Each row is a point. Each copy is the shape, with its points in the same order, stretched, turned, moved and blurred by noise. Is it also mirrored, or only turned?

Shape:
[[ 0.23  0.02]
 [-0.37 -0.35]
 [ 0.07 -0.23]
 [ 0.01  0.27]
 [ 0.13 -0.39]]
Copy 1 (5 x 2):
[[-0.14  0.16]
 [ 0.65 -0.25]
 [ 0.21  0.07]
 [-0.41 -0.02]
 [ 0.47  0.10]]
Copy 1 is: only turned
Copy 2:
[[-0.24 -0.06]
 [ 0.42  0.34]
 [ 0.05  0.18]
 [-0.13 -0.30]
 [ 0.06  0.42]]
Copy 2 is: only turned
Copy 3 (5 x 2):
[[ 0.23 -0.07]
 [-0.44  0.63]
 [-0.01  0.32]
 [ 0.11 -0.34]
 [-0.02  0.53]]
Copy 3 is: mirrored
Copy 4 (5 x 2):
[[-0.12  0.28]
 [ 0.75 -0.20]
 [ 0.21  0.19]
 [-0.17  0.01]
 [ 0.29  0.28]]
Copy 4 is: only turned

Shape, 8 rows:
[[-0.16  0.01 -0.14]
 [-0.26 -0.17 -0.41]
 [-0.19  0.39 -0.05]
 [ 0.39 -0.05  0.18]
 [ 0.39  0.38  0.15]
 [ 0.21  0.05  0.03]
 [ 0.12 -0.15 -0.37]
 [-0.23 -0.38 -0.15]]
Copy 1:
[[-0.31 -0.06 -0.01]
 [-0.74  0.11  0.06]
 [-0.14 -0.29 -0.24]
 [ 0.37  0.32  0.00]
 [ 0.48  0.23 -0.27]
 [ 0.12  0.28 -0.09]
 [-0.40  0.56  0.01]
 [-0.47 -0.04  0.27]]
Copy 1 is: mirrored
Copy 2, 8 rows:
[[ 0.31  0.14  0.00]
 [ 0.58  0.25  0.25]
 [ 0.26  0.24 -0.35]
 [-0.54  0.04  0.07]
 [-0.53  0.35 -0.18]
 [-0.25  0.18  0.04]
 [ 0.13  0.42  0.40]
 [ 0.37 -0.08  0.32]]
Copy 2 is: only turned
Copy 3, 8 rows:
[[-0.07 -0.03 -0.41]
 [ 0.06  0.07 -0.75]
 [-0.53 -0.04 -0.36]
 [ 0.13  0.24  0.39]
 [-0.31  0.22  0.46]
 [-0.02  0.20  0.15]
 [ 0.14  0.37 -0.29]
 [ 0.22 -0.10 -0.51]]
Copy 3 is: only turned
Copy 4:
[[-0.24  0.12 -0.12]
 [-0.30  0.07 -0.45]
 [-0.49  0.40  0.30]
 [-0.06 -0.34  0.22]
 [-0.39 -0.09  0.51]
 [-0.16 -0.18  0.11]
 [-0.38 -0.36 -0.30]
 [ 0.18 -0.16 -0.46]]
Copy 4 is: mirrored

Shape (9 x 4):
[[-0.02 -0.16 -0.04  0.42]
 [-0.13  0.15 -0.01  0.33]
 [ 0.10  0.06  0.13  0.17]
 [-0.11 -0.18 -0.06 -0.17]
 [ 0.08 -0.06 -0.08 -0.49]
 [-0.08  0.14 -0.36 -0.68]
 [-0.08 -0.05 -0.02 -0.55]
 [-0.25  0.10  0.06 -0.52]
 [ 0.15  0.15  0.10  0.40]]
Copy 1, 9 rows:
[[ 0.02 -0.48 -0.04 -0.10]
 [-0.07 -0.44 -0.16 -0.46]
 [-0.15 -0.25  0.06 -0.16]
 [-0.02  0.04 -0.27  0.15]
 [-0.15  0.40 -0.04  0.25]
 [-0.02  0.57 -0.07 -0.04]
 [-0.06  0.37 -0.20  0.24]
 [-0.15  0.21 -0.32  0.13]
 [-0.15 -0.31  0.18 -0.37]]
Copy 1 is: mirrored
Copy 2:
[[-0.21  0.03 -0.28 -0.49]
 [-0.35 -0.14 -0.31 -0.10]
 [-0.25  0.19 -0.28 -0.08]
 [-0.17  0.12  0.46 -0.06]
 [ 0.06  0.30  0.69  0.30]
 [ 0.20 -0.07  0.99  0.62]
 [-0.12  0.28  0.77  0.35]
 [-0.33  0.16  0.65  0.48]
 [-0.23  0.08 -0.54 -0.18]]
Copy 2 is: mirrored
Copy 3 (9 x 4):
[[ 0.40  0.18  0.20  0.26]
 [ 0.36  0.35 -0.04 -0.02]
 [ 0.24  0.02 -0.09  0.10]
 [-0.32  0.09  0.33 -0.02]
 [-0.59 -0.24  0.23 -0.17]
 [-0.79 -0.08  0.46 -0.71]
 [-0.74 -0.06  0.26 -0.25]
 [-0.71  0.16  0.08 -0.37]
 [ 0.59  0.03 -0.17  0.15]]
Copy 3 is: mirrored
Copy 4 (9 x 4):
[[ 0.37  0.02 -0.19 -0.12]
 [ 0.48 -0.07 -0.07 -0.06]
 [ 0.22 -0.21  0.00 -0.07]
 [-0.01  0.08  0.09 -0.03]
 [-0.28 -0.01  0.32  0.14]
 [-0.28  0.19  0.43  0.30]
 [-0.31  0.04  0.42  0.01]
 [-0.15  0.00  0.49  0.00]
 [ 0.41 -0.21 -0.06 -0.01]]
Copy 4 is: mirrored

Shape, 9 rows:
[[-0.29 -0.08 -0.10  0.13 -0.24  0.05]
 [ 0.32  0.33  0.06  0.08 -0.20 -0.16]
 [ 0.26 -0.44 -0.17 -0.64 -0.06  0.33]
 [ 0.22 -0.42  0.02  0.22  0.05 -0.54]
 [ 0.23  0.02 -0.04  0.25  0.04  0.33]
 [ 0.04 -0.26 -0.19  0.09 -0.24 -0.17]
 [ 0.31 -0.11  0.56  0.22 -0.17  0.30]
 [-0.05  0.07  0.07 -0.04  0.87  0.44]
 [ 0.18  0.11 -0.15  0.15  0.11  0.35]]
Copy 1, 9 rows:
[[ 0.21 -0.37 -0.14  0.01  0.45  0.15]
 [ 0.06  0.22  0.04 -0.05  0.09  0.37]
 [-0.48 -0.07  0.03 -0.38  0.72 -0.42]
 [ 0.27  0.03 -0.12 -0.03 -0.28 -0.31]
 [ 0.23 -0.11  0.35  0.11  0.25  0.12]
 [ 0.22 -0.11 -0.08 -0.20  0.28 -0.03]
 [ 0.03 -0.44  0.45 -0.05 -0.19  0.41]
 [-0.11 -0.05  0.17  0.81  0.03 -0.54]
 [ 0.15 -0.03  0.25  0.19  0.40  0.08]]
Copy 1 is: only turned
Copy 2, 9 rows:
[[-0.36 -0.42 -0.19  0.07  0.11 -0.16]
 [ 0.23  0.08  0.01  0.16  0.07  0.33]
 [ 0.46  0.28 -0.81 -0.48  0.29 -0.46]
 [ 0.53  0.07  0.15  0.32  0.44 -0.57]
 [-0.05 -0.26  0.07 -0.47  0.05  0.12]
 [ 0.09 -0.16 -0.21  0.13  0.45 -0.29]
 [ 0.55 -0.53 -0.04 -0.34 -0.23  0.05]
 [-0.32  0.30  0.33 -0.68 -0.55 -0.26]
 [-0.19 -0.11  0.05 -0.48  0.02  0.15]]
Copy 2 is: only turned

Shape, 13 rows:
[[ 0.39 -0.08  0.41  0.54  0.33 -0.12 -0.50  0.13]
 [ 0.16 -0.15  0.16  0.35  0.13  0.23  0.10  0.07]
 [ 0.25 -0.25  0.56 -0.36 -0.09  0.32  0.20  0.20]
 [ 0.24  0.19  0.10 -0.28 -0.51  0.04 -0.37  0.43]
 [-0.38  0.13 -0.26  0.13  0.15  0.29  0.23  0.01]
 [ 0.30  0.22 -0.35 -0.39 -0.14  0.03 -0.13  0.28]
 [-0.48 -0.55 -0.14 -0.10 -0.15  0.00 -0.19  0.09]
 [-0.03 -0.17  0.28 -0.11  0.21 -0.12  0.45  0.45]
 [-0.20  0.00  0.05  0.21  0.13  0.00 -0.23 -0.05]
 [-0.26 -0.16 -0.24 -0.16 -0.64  0.26 -0.05  0.23]
 [ 0.34  0.35 -0.49  0.48 -0.18 -0.15 -0.15 -0.23]
 [ 0.10  0.20  0.24 -0.38 -0.13  0.09  0.16  0.26]
 [-0.12 -0.17 -0.09 -0.01 -0.15 -0.05  0.14 -0.12]]
Copy 1:
[[-0.56 -0.31  0.76 -0.06  0.08  0.02 -0.42 -0.36]
 [-0.04  0.05  0.54  0.06 -0.24 -0.12 -0.21 -0.09]
 [-0.02  0.10  0.45 -0.01 -0.15 -0.98  0.34  0.11]
 [-0.14 -0.54 -0.15 -0.01 -0.30 -0.75  0.05  0.22]
 [ 0.35  0.25 -0.07  0.21 -0.17  0.10 -0.22  0.15]
 [-0.04 -0.38 -0.13  0.04 -0.08 -0.26  0.29  0.56]
 [-0.06  0.26 -0.40 -0.44 -0.27 -0.13 -0.14  0.03]
 [-0.18  0.45 -0.04  0.36 -0.41 -0.48  0.41 -0.04]
 [ 0.00 -0.03  0.06 -0.08  0.06  0.07 -0.31 -0.18]
 [ 0.26 -0.08 -0.42 -0.26 -0.61 -0.49 -0.09  0.27]
 [ 0.12 -0.57  0.25 -0.09 -0.17  0.62 -0.24 -0.03]
 [ 0.11 -0.03  0.02  0.18 -0.15 -0.73  0.36  0.18]
 [ 0.17  0.11 -0.02 -0.21 -0.23  0.00  0.11 -0.03]]
Copy 1 is: only turned
Copy 2, 13 rows:
[[ 0.40 -0.24 -0.25 -0.35 -0.24  0.05  0.09  0.87]
 [-0.12 -0.25 -0.28 -0.33 -0.20 -0.27  0.28  0.21]
 [ 0.09  0.42  0.32 -0.15 -0.48 -0.46  0.43  0.01]
 [ 0.04  0.96  0.01 -0.10 -0.18  0.18 -0.15  0.02]
 [-0.41 -0.27 -0.28 -0.20  0.27  0.16  0.15 -0.40]
 [-0.12  0.41  0.20 -0.24  0.10  0.28 -0.35 -0.03]
 [-0.12 -0.02 -0.23  0.40 -0.26 -0.12 -0.19 -0.25]
 [ 0.26 -0.14  0.09 -0.34 -0.35 -0.49  0.07 -0.11]
 [-0.02 -0.08 -0.26 -0.04  0.03  0.17  0.07  0.17]
 [-0.51  0.62 -0.30  0.26 -0.11 -0.05 -0.14 -0.59]
 [-0.44 -0.06 -0.38 -0.13  0.50  0.06 -0.26  0.36]
 [ 0.07  0.52  0.18 -0.24 -0.05 -0.05  0.12 -0.12]
 [-0.22  0.00 -0.10  0.16  0.02 -0.33  0.01 -0.12]]
Copy 2 is: mirrored
Copy 3, 13 rows:
[[ 0.64  0.52  0.19  0.17 -0.65  0.15  0.08 -0.26]
 [ 0.14  0.31  0.16 -0.17 -0.39 -0.19 -0.21 -0.06]
 [ 0.50  0.22 -0.36 -0.44 -0.10 -0.07  0.10  0.46]
 [ 0.70  0.32  0.16 -0.37  0.67  0.29  0.16 -0.01]
 [-0.43  0.02  0.32 -0.27 -0.17  0.18 -0.31 -0.01]
 [ 0.10  0.31 -0.02 -0.26  0.69  0.18  0.33 -0.24]
 [ 0.02 -0.84 -0.16 -0.29  0.10  0.47 -0.27 -0.30]
 [-0.19  0.27 -0.56 -0.49 -0.15  0.02 -0.49  0.27]
 [ 0.09 -0.01  0.29  0.05 -0.29  0.45 -0.06 -0.07]
 [ 0.18 -0.41  0.27 -0.50  0.72  0.21 -0.33 -0.08]
 [-0.11  0.54  0.78  0.53  0.51 -0.05 -0.01 -0.42]
 [ 0.16  0.40 -0.13 -0.34  0.24  0.19  0.05  0.40]
 [-0.16 -0.21  0.09 -0.03  0.24  0.17 -0.21  0.01]]
Copy 3 is: only turned
